Every row gives one point. A path goes straight from each point to the next, and from the last back to the first. The post is the endless flat space through its rows: a point in 2 columns, a line in 3, a plane in 4, and so on, so that a path can go around it. Count how often the path circles the post. Going back the other way cancels.

Post:
[[-1.11  0.38]]
Path (26 x 2):
[[-1.66 -1.29]
 [-2.35 -0.26]
 [-1.94  1.32]
 [ 0.94  1.54]
 [-0.17  0.11]
 [-2.15 -1.44]
 [-4.11  0.40]
 [-1.29  1.24]
 [ 1.07  2.30]
 [-0.28 -0.60]
 [-2.57 -1.40]
 [-2.65 -0.22]
 [-1.73  1.16]
 [ 0.02  1.30]
 [ 0.95 -0.66]
 [-1.53 -1.08]
 [-2.32  0.35]
 [-1.84  1.45]
 [ 0.71  2.50]
 [-0.25  0.92]
 [ 0.19 -0.46]
 [-1.18 -2.18]
 [-3.87 -0.34]
 [-3.01  2.41]
 [ 0.28  2.13]
 [-0.32  0.05]]
Times around: 5

Post, 3 rows:
[[ 0.52  0.96 -0.50 -0.16]
 [ 2.14  0.10 -1.13 -1.12]
 [-0.70  0.04  0.61  2.67]]
Path:
[[ 1.80  2.11 -2.52 -0.63]
 [ 1.97  1.01  0.65  0.90]
 [ 0.87 -0.27  2.18  0.53]
 [-1.08 -0.15 -0.76 -0.90]
 [ 1.07 -1.58 -2.01  4.09]
 [ 0.84  0.05  0.03  2.35]
 [ 1.46  2.14 -2.64  0.02]
 [ 2.00 -0.38 -4.54 -1.13]
 [ 0.31 -0.06  0.26  0.15]
 [ 1.38 -0.14 -0.81 -2.29]
 [-1.68  0.49 -1.48  2.30]
 [ 1.62  0.41 -1.50  2.66]
 [ 0.33 -1.38 -0.84  2.83]
 [-2.06 -0.47  1.90  1.02]
 [-0.78  0.26  2.99  0.49]
 [-0.66 -0.81 -1.07 -0.14]
 [ 2.95 -0.40 -3.44 -0.01]
 [ 2.05  2.01 -0.76 -0.96]
 [ 0.15 -0.72  3.64  2.35]
 [-1.37  0.61  0.24 -1.26]
 [ 1.25  0.74 -2.05 -1.28]
 [ 1.95  1.14 -0.98  0.81]
 [ 0.42  0.26  2.71  3.16]
 [-2.87 -0.15  2.19  1.75]
 [-1.96  0.48 -2.50  0.25]]
Times around: 3

Post (7 x 8):
[[ 1.99  2.78 -1.71  1.61  0.37 -1.27  2.85  2.17]
 [-0.77 -1.89  1.92  1.69 -1.47  0.25 -0.39 -0.06]
 [ 1.11  1.82 -0.59  1.06  1.79 -0.36  0.08  0.75]
 [-3.37 -4.17 -0.33  0.79  1.09  1.56 -0.78 -0.97]
 [ 0.68  0.39 -1.80  1.35  1.04 -1.44  0.15  0.12]
 [ 0.54 -1.00  1.47 -1.21 -0.94  0.25 -0.52  1.64]
 [ 1.53  0.45  0.39 -1.47 -1.06  1.28 -1.08 -0.74]]
Path:
[[ 0.69 -0.04 -1.15  3.15  1.31 -1.06  0.49  0.41]
 [ 0.76  0.50 -0.64  1.11  1.31  0.87  1.83 -0.59]
 [-1.20 -2.65  0.98  0.89 -2.13 -0.74  2.13  1.01]
 [ 0.48  1.23 -0.47  1.98  2.44 -2.56 -1.88  0.52]
 [ 0.03  0.10  0.10  2.21 -3.32 -2.64  1.98  0.21]
 [ 1.48  1.33  2.42  0.63 -0.66  0.34  0.24 -0.26]
 [ 3.45  2.96  0.12  2.21 -0.29 -0.63 -2.30 -4.93]
 [-0.42  0.43 -0.10  1.36  1.31 -0.48 -0.03 -0.58]
 [-0.52 -1.00 -1.13  0.47 -1.80 -0.38  1.11  0.13]
 [ 1.24  0.16 -2.48  3.13 -0.27 -2.90 -1.96 -0.54]
 [ 3.07  3.48 -1.65  2.32  0.22  0.42  2.35  0.47]
 [ 0.49 -0.41  0.21  1.66 -1.10  0.76  0.71 -1.72]
 [ 1.13  1.95  1.21 -1.04 -0.63  1.76 -0.34 -2.03]
 [-3.44 -2.78 -1.50  0.98  0.49 -0.24  0.51 -0.49]
 [ 0.55  0.76 -0.69  0.91  2.31 -0.54 -2.78 -0.79]
 [ 1.46  0.42  0.74 -1.31  1.11  4.09 -1.84 -0.37]
 [ 1.81  0.22  1.60  2.85  1.11 -1.18 -1.12 -1.78]
 [ 2.56  3.20  1.95 -0.10  0.08  1.05  1.10  0.59]
 [ 3.41  4.21  0.61  0.66 -3.74 -2.06  2.68  0.79]
 [ 1.51  0.61 -0.96  0.20 -2.77 -1.26  0.06  2.57]
 [ 1.41  0.59 -0.09 -0.98  1.68  0.18 -2.52  0.51]
 [ 2.19  2.35 -0.92  0.93  1.91 -0.52  0.15  0.54]
 [ 1.19 -0.17 -1.85 -1.15 -0.92  0.09  1.26 -0.72]
 [-1.13  0.93 -1.98 -3.46  5.07  2.05 -0.33  1.24]
 [-1.59 -1.53 -1.10 -2.37 -0.37  2.13 -1.41  0.73]
 [ 1.80  3.55  0.24  4.97 -1.92  1.76 -0.08 -1.47]
 [ 0.75  0.20  0.43 -0.08 -0.50 -0.21 -0.64  1.46]
 [-0.62  0.36 -2.48  0.14  3.38  0.42 -0.65  1.06]
 [ 1.26 -0.75 -0.87 -1.29 -0.06  1.78  0.48  1.62]
 [ 2.55  2.22  0.77  1.44  0.10  0.15  0.85  0.73]]
Times around: 4
